Each row of a before or after table is a point. One or more steps were done to the points. Then noise was added and the rows were shuffled. The steps act on how far a point lies along the listed directions, d1 being the first. What was done? A step turns or swaps two directions, mirrors them in a line or flattens them onto one, adds a multiple of one to another, or multiplies one. Angles are multiples of 10 degrees, from the lower direction toward the higher: turns from -170 to 170, lines from 10 to 170 but not 90. Use the fewest steps. Two steps may share a direction if one is a turn and the other turns, adds or multiplies; they go together, in the order done. Otherwise the lowest direction goes first.

Directions:
(1): +1.47,+1.89
(2): -1.89,+1.47
Before (11 x 2):
-0.64,+0.01
+0.81,+0.40
+0.37,-0.47
+0.42,+0.06
+0.12,-0.21
-0.27,-0.02
-0.73,+0.18
+0.54,-0.24
+0.12,-0.21
+0.69,+0.08
+0.13,-0.72
After (11 x 2):
-0.38,+0.46
+0.08,+0.72
-0.04,-0.28
-0.05,-0.66
-0.16,+0.64
-0.63,+0.18
-0.24,+0.14
+0.12,+0.47
-0.18,+0.12
+0.18,-0.78
+0.56,+0.77
Steps: mirror d1 and d2 in the line at 170 degrees

Directions:
(1): -4.08,+0.76,+0.45,-0.73,+1.12,-0.22,+0.92,-1.66
(2): -1.40,+0.54,+1.29,+1.00,-3.58,+0.37,-2.23,-0.09
(3): -1.09,+0.29,+1.09,+1.27,+0.50,+2.29,+1.41,+3.35
(4): +1.19,+0.84,+0.52,-0.88,-1.60,+2.61,+2.43,-2.09
Before (14 x 8):
+0.83,-0.17,-0.10,+0.14,-0.17,-0.49,+0.03,+0.14
-0.27,-0.19,+0.25,+0.03,-0.14,+0.45,+0.25,+0.40
-1.41,+0.38,+0.07,-0.16,-0.49,+0.48,+0.04,-0.70
+0.52,-0.02,-0.35,-0.10,+0.13,-0.38,-0.37,+0.29
+0.05,+0.20,-0.06,+0.36,+0.18,-0.33,-0.52,+0.64
-0.53,+0.00,+0.34,+0.08,-0.34,+0.36,+0.25,+0.34
+0.12,+0.06,-0.06,-0.12,+0.16,+0.29,-0.22,+0.58
-0.86,+0.54,+0.36,-0.57,-0.16,+0.46,+0.69,-0.64
-0.52,+0.06,+0.02,-0.21,-0.36,+0.74,+0.14,-0.64
+1.04,-0.19,-0.37,+0.08,-0.22,-0.06,-0.15,+0.57
-0.57,+0.53,+0.42,+0.11,-0.33,+0.90,+0.56,+0.17
-1.27,+0.19,+0.22,-0.19,+0.25,+0.40,+1.03,-1.06
+0.34,-0.10,+0.10,+0.37,+0.35,-0.21,-0.16,+0.66
-0.02,+0.12,+0.17,-0.17,-0.44,+0.30,+0.11,-0.43
After (14 x 8):
+0.02,-0.18,+0.22,-0.23,-0.42,+0.53,+0.36,-0.17
+1.08,-0.24,-0.39,+0.05,-0.19,-0.06,-0.15,+0.52
+0.54,+0.32,-0.15,-0.12,-0.26,-0.22,-0.29,-0.53
-0.21,-0.07,+0.33,-0.21,-0.54,+0.42,+0.33,-0.25
+0.87,+0.10,-0.04,-0.05,-0.21,-0.15,-0.01,-0.44
-0.51,+0.52,+0.47,+0.08,-0.44,+0.90,+0.61,-0.03
-0.95,-0.01,+0.15,+0.16,+0.01,+0.71,-0.06,+0.32
-1.36,+0.47,+0.43,-0.20,+0.19,+0.34,+0.57,+0.34
+0.41,+0.15,-0.04,-0.42,-0.06,+0.27,-0.06,-0.11
+0.64,-0.03,-0.30,-0.18,+0.07,-0.32,-0.24,+0.01
-0.34,-0.04,+0.30,+0.19,-0.05,+0.18,-0.02,+0.56
-1.60,+0.12,+0.32,+0.18,+0.68,+0.36,+0.89,-0.15
-1.70,+0.28,+0.14,-0.02,-0.32,+0.41,-0.08,-0.10
+0.68,-0.16,-0.12,+0.28,-0.07,-0.48,+0.07,+0.43
Steps: swap d3 and d4

Directions:
(1): -1.74,-0.40,+0.86,+1.41,-1.90,+0.32,-0.19,-3.86,+0.02,-2.67,-1.35,+1.30,+1.63,+1.44
(2): +0.48,-0.91,-1.38,+2.26,+2.91,+0.68,+2.14,-1.55,-0.33,+2.64,+1.02,+1.89,+1.95,+0.72
(3): +0.79,+2.87,+1.97,+1.74,+2.73,-2.59,+0.95,-0.11,+0.15,-2.44,+1.08,-0.11,-1.18,+0.79
Before (13 x 14):
+0.21,+0.24,+0.24,-0.51,-0.28,-0.30,-0.68,+1.09,-0.14,-0.10,+0.10,-0.70,-0.80,-0.60
+0.17,-0.30,-0.21,+0.44,+0.51,+0.22,+0.06,+0.02,-0.09,+0.28,+0.22,+0.25,+0.40,+0.11
+0.14,+0.18,+0.00,+1.27,+1.18,-0.25,+0.71,-1.09,-0.17,+0.43,+0.31,+0.64,+0.42,+0.26
+0.16,-0.27,-0.31,-0.58,-0.51,+0.25,-0.12,+0.39,+0.01,+0.59,-0.11,-0.24,-0.43,-0.05
+0.19,-0.10,-0.57,-0.42,-0.13,+0.27,-0.27,+0.82,+0.11,+0.75,+0.31,-0.32,+0.14,-0.49
+0.09,+0.05,-0.14,+0.64,+0.58,-0.09,+0.69,-0.44,+0.05,+0.25,+0.38,+0.54,+0.55,+0.37
+0.29,-0.18,+0.19,+0.85,+0.87,-0.11,+0.54,-0.32,-0.37,+0.18,+0.41,+0.36,+0.52,+0.38
+0.10,+0.54,+0.34,+0.76,+0.67,-0.59,+0.54,-0.21,+0.18,-0.21,+0.15,+0.17,+0.30,+0.63
-0.25,-0.53,-0.15,+0.45,-0.20,+0.25,-0.16,-0.99,-0.01,-0.08,-0.58,+0.31,+0.89,+0.38
+0.02,+0.38,+0.04,-0.24,+0.07,-0.19,-0.01,+0.42,-0.14,-0.05,+0.00,-0.13,-0.34,-0.45
-0.05,+0.16,+0.10,-0.39,+0.26,-0.36,-0.17,+1.01,+0.04,-0.04,-0.07,-0.62,-0.75,-0.52
+0.25,+0.95,+0.48,-0.28,+0.24,-0.46,-0.68,+0.82,-0.04,-0.59,+0.10,-0.84,-0.60,-0.12
-0.16,-0.30,-0.01,+0.80,+0.36,+0.13,+0.21,-0.34,-0.19,+0.54,+0.18,+0.07,+0.43,+0.28
After (13 x 14):
+0.42,+0.40,-0.10,-0.77,+0.88,-0.44,-0.03,+2.02,+0.09,+0.76,+0.28,-0.99,-1.29,-0.92
-0.59,-1.13,-0.57,+0.25,-0.95,+0.98,-0.20,-1.31,-0.22,+0.80,-0.58,+0.52,+0.86,-0.04
+0.25,+0.39,-0.20,-0.45,+0.27,-0.23,-0.04,+1.06,-0.10,+0.36,+0.18,-0.28,-0.53,-0.65
+0.68,+0.52,+0.00,-0.03,+0.93,-0.41,+0.37,+0.80,+0.01,+0.55,+0.50,-0.27,-0.70,+0.08
+0.94,+0.70,-0.44,-0.14,+1.28,-0.34,+0.22,+1.75,+0.12,+1.13,+1.04,-0.54,-0.41,-0.68
-0.28,-0.76,-0.50,+0.05,-0.56,+0.52,+0.22,-0.54,-0.06,+0.45,-0.05,+0.48,+0.82,+0.22
+0.40,+0.59,+0.09,-0.92,+0.05,-0.13,-0.90,+1.76,-0.09,+0.18,+0.09,-1.20,-0.84,-0.57
-0.46,-0.59,-0.27,-0.32,-1.10,+0.51,-0.26,-0.27,+0.09,+0.26,-0.58,+0.00,+0.61,+0.31
+0.22,-0.50,-0.37,+0.20,+0.28,+0.44,-0.13,+0.17,-0.07,+0.38,+0.14,+0.17,+0.42,+0.00
+0.82,+0.59,+0.13,-0.57,+0.71,-0.65,-0.44,+2.07,-0.15,+0.48,+0.65,-0.97,-1.33,-0.87
-0.69,-0.47,+0.26,+1.22,-0.46,+0.14,+0.02,-2.29,+0.05,-1.09,-0.88,+0.83,+1.36,+0.98
-0.14,-1.02,-0.24,+0.04,-0.42,+0.70,-0.08,-0.32,-0.37,+0.53,-0.18,+0.20,+0.74,+0.04
-0.40,-0.57,-0.09,+0.62,-0.07,+0.44,+0.09,-0.48,-0.14,+0.55,-0.05,+0.12,+0.57,+0.25
Steps: multiply d1 by 2.5; mirror d2 and d3 in the line at 160 degrees

Directions:
(1): -2.46,+0.29,+0.45,+0.56,+0.09,+0.94,+3.10,-0.35,+3.79,+0.16,-3.73,+0.13,+1.27,+1.12,-0.13,-1.54,-2.67,-0.48,+0.75,+0.84,-0.72,+0.04,-2.74,+0.97
(2): -1.22,+0.02,+1.88,-2.54,-0.99,-2.07,+1.55,-2.19,+1.29,+0.40,+2.57,-0.32,-1.35,+2.14,+0.54,-2.49,+1.19,+2.78,-0.46,+1.34,-2.65,-1.28,+1.66,+0.69
(3): -2.84,+2.36,-2.35,-0.79,+0.31,-1.46,-2.04,-2.60,+0.48,-0.07,-1.62,+1.55,+0.97,-2.21,-2.07,-0.42,+1.59,+3.26,+0.85,-0.94,+1.10,+1.99,+0.09,-0.22
(4): -0.24,-0.80,+1.56,+3.13,-1.48,-1.86,-2.23,-2.19,+0.15,+1.10,+0.01,+2.42,+1.12,+1.31,-3.13,+0.04,-2.02,-1.25,-2.64,+1.15,+0.35,-1.87,+0.83,-1.43
(5): +0.66,-0.53,-2.37,-3.32,+1.02,+0.00,-1.12,-0.47,-0.08,+0.30,+0.75,+1.88,-2.56,-0.82,+0.49,-0.11,-3.35,-0.45,+0.29,+3.97,-0.09,+0.55,-1.63,-2.60
(6): +1.62,-1.78,-0.96,-1.43,+0.01,+1.90,+2.56,+0.62,-1.94,+1.14,+0.49,+0.90,+2.67,+2.00,-3.74,+1.19,+0.72,+2.68,-0.99,-0.20,-1.38,+1.14,-1.81,-1.13
Before (13 x 24):
-0.46,-0.13,-0.44,-0.49,-0.06,+0.00,-0.02,-0.10,+0.57,-0.03,-0.35,+0.13,+0.06,-0.16,+0.08,-0.17,+0.12,+0.79,+0.47,+0.08,-0.07,+0.72,-0.28,-0.09
-0.78,+0.49,-0.05,-0.57,-0.04,-0.63,+0.40,-0.64,+0.94,-0.09,-0.15,-0.01,-0.25,-0.04,+0.15,-0.63,+0.09,+0.58,+0.00,-0.01,+0.12,+0.10,+0.11,+0.30
+0.03,-0.38,+0.69,+0.12,-0.25,-0.17,-0.27,+0.23,+0.51,+0.01,+0.17,+0.32,-0.98,+0.19,+0.42,-0.38,-1.22,-0.66,-0.08,+0.69,-0.17,-0.50,+0.19,-0.06
-0.60,+0.58,-0.35,-0.58,-0.07,-0.12,+0.12,-0.28,+0.23,-0.18,-0.25,-0.05,+0.09,-0.24,-0.46,+0.10,+0.34,+0.55,+0.13,-0.12,-0.06,+0.50,-0.23,-0.07
-0.72,+0.48,-0.05,+0.56,-0.10,-0.05,-0.22,-0.36,+0.75,-0.39,-0.70,+0.08,-0.16,-0.41,+0.20,-0.34,-0.79,-0.78,+0.18,+0.44,+0.07,-0.34,-0.27,+0.35
-0.62,+0.26,-0.53,+0.62,+0.09,+0.29,+0.07,+0.11,+1.09,+0.08,-1.24,+0.18,-0.29,-0.66,+0.40,+0.00,-1.23,-1.10,+0.67,+0.62,+0.58,+0.05,-0.82,-0.21
-0.78,+0.63,-0.27,-0.11,+0.27,+0.03,+0.14,-0.32,+0.43,-0.11,-0.74,-0.01,+0.16,-0.22,+0.31,-0.14,+0.21,+0.23,+0.43,-0.17,+0.32,+0.33,-0.20,+0.36
-0.66,+0.33,+0.32,+0.05,-0.20,+0.19,+1.21,+0.01,+0.55,-0.16,-0.30,-0.40,+0.31,+0.19,+0.34,-0.59,+0.59,+0.53,+0.48,-0.43,-0.45,-0.03,-0.02,+0.76
-0.10,+0.19,-0.79,-0.40,+0.20,-0.15,-0.66,-0.21,-0.33,+0.03,-0.17,+0.25,+0.45,-0.45,-0.70,+0.26,+0.44,+0.44,+0.41,-0.07,+0.46,+0.81,-0.09,-0.63
-0.10,-0.48,+0.93,+0.19,-0.78,+0.04,+1.40,-0.50,+0.17,+0.66,+0.27,-0.06,+0.26,+1.10,-0.38,-0.33,-0.26,+0.48,-0.46,+0.55,-0.48,-0.61,-0.25,-0.06
+0.02,-0.37,+0.21,-0.73,-0.13,-0.45,+0.81,-0.07,+0.29,+0.29,+0.41,+0.26,-0.47,+0.49,-0.03,-0.40,-0.25,+0.51,+0.02,+0.49,-0.59,-0.23,+0.23,-0.40
-0.61,-0.02,+1.15,-0.11,-0.28,-1.23,+0.53,-1.23,+1.17,-0.08,+0.17,-0.07,-0.15,+1.09,+0.44,-1.12,+0.06,+0.41,-0.21,+0.51,-0.79,-0.62,+0.72,+0.52
+0.00,+0.18,-0.37,-0.40,+0.09,+0.61,-0.02,+0.15,-0.23,-0.02,-0.18,+0.03,+0.32,-0.20,-0.10,+0.34,+0.87,+0.84,+0.11,-0.37,+0.03,+0.56,-0.14,+0.34
After (13 x 24):
-0.47,-0.16,-0.18,+0.15,-0.10,+0.20,+0.17,+0.22,+0.72,-0.12,-0.76,-0.12,+0.37,-0.13,+0.18,-0.06,+0.10,+0.35,+0.47,-0.26,+0.06,+0.61,-0.35,+0.20
-0.51,+0.29,-0.31,-0.04,+0.30,+0.31,+0.34,-0.13,+0.39,+0.01,-0.89,+0.20,+0.29,+0.00,+0.10,+0.03,-0.36,-0.09,+0.27,+0.14,+0.30,+0.28,-0.62,+0.12
+0.25,-0.49,+1.09,+0.27,-0.44,+0.04,+0.34,+0.52,+0.02,+0.01,+0.53,-0.22,-0.28,+0.59,+0.09,-0.21,+0.06,+0.09,-0.18,-0.38,-0.45,-0.40,+0.58,+0.48
-0.26,-0.28,+0.51,+1.55,-0.47,+0.32,+0.73,+0.18,+0.78,+0.35,-0.85,-0.04,+0.63,+0.45,-0.43,+0.15,-0.55,-0.90,-0.06,-0.08,+0.14,-0.50,-0.38,+0.13
-0.64,+0.38,-0.32,+0.29,-0.01,-0.34,-0.53,-0.45,+0.26,+0.04,-0.65,+0.17,+0.75,-0.29,-0.74,+0.00,+0.36,+0.23,+0.35,-0.31,+0.49,+0.56,+0.01,-0.26
+0.08,-0.29,+0.68,-0.56,-0.49,+0.09,+1.25,-0.12,+0.10,+0.31,+0.70,-0.54,-0.71,+0.57,+0.85,-0.44,-0.16,+0.23,+0.09,+0.73,-0.40,-0.49,-0.08,+0.09
+0.00,-0.17,+0.28,-1.50,+0.30,-0.29,+1.32,-0.30,+0.72,-0.26,+0.35,-0.51,-0.56,+0.80,+1.16,-0.83,+0.18,+0.72,+0.48,+0.66,-0.98,+0.09,+0.07,+0.43
-0.14,+0.25,-0.58,-0.22,+0.20,+0.55,-0.51,+0.04,+0.08,-0.06,-0.60,+0.37,+0.05,-0.50,+0.07,+0.33,+0.06,+0.20,+0.12,+0.09,+0.37,+0.52,-0.39,+0.08
-0.06,+0.00,-0.60,-0.71,+0.29,+0.60,+0.86,+0.43,+0.31,-0.18,-0.26,+0.01,-0.40,-0.23,+0.71,-0.25,-0.62,-0.18,+0.65,+0.61,-0.19,+0.24,-0.73,-0.08
-0.49,+0.29,-0.25,-0.69,+0.16,-0.02,+0.94,-0.05,+0.84,-0.13,-0.40,-0.27,-0.04,+0.01,+0.31,-0.41,+0.03,+0.45,+0.21,-0.17,+0.10,+0.37,-0.38,+0.36
-0.34,+0.02,+0.26,+0.49,-0.30,+0.21,+0.49,-0.14,+0.44,-0.17,-0.32,+0.02,+0.29,+0.31,-0.32,-0.25,-0.50,-0.41,-0.14,+0.29,-0.42,-0.45,-0.33,+0.36
+0.03,-0.08,+0.34,-0.37,-0.06,-0.18,+1.01,+0.46,+0.20,-0.03,+0.21,-0.46,-0.32,+0.20,+0.51,-0.26,+0.55,+0.44,+0.41,-0.44,-0.37,-0.09,+0.50,+0.25
-0.67,+0.58,-0.28,-0.30,-0.01,+0.06,+0.26,-0.11,+0.47,-0.23,-0.62,-0.14,+0.15,-0.25,-0.29,+0.09,+0.04,+0.17,+0.19,-0.13,+0.04,+0.44,-0.42,+0.01
Steps: turn d1 and d3 by -30 degrees; turn d2 and d4 by -50 degrees; multiply d5 by -1; multiply d6 by 0
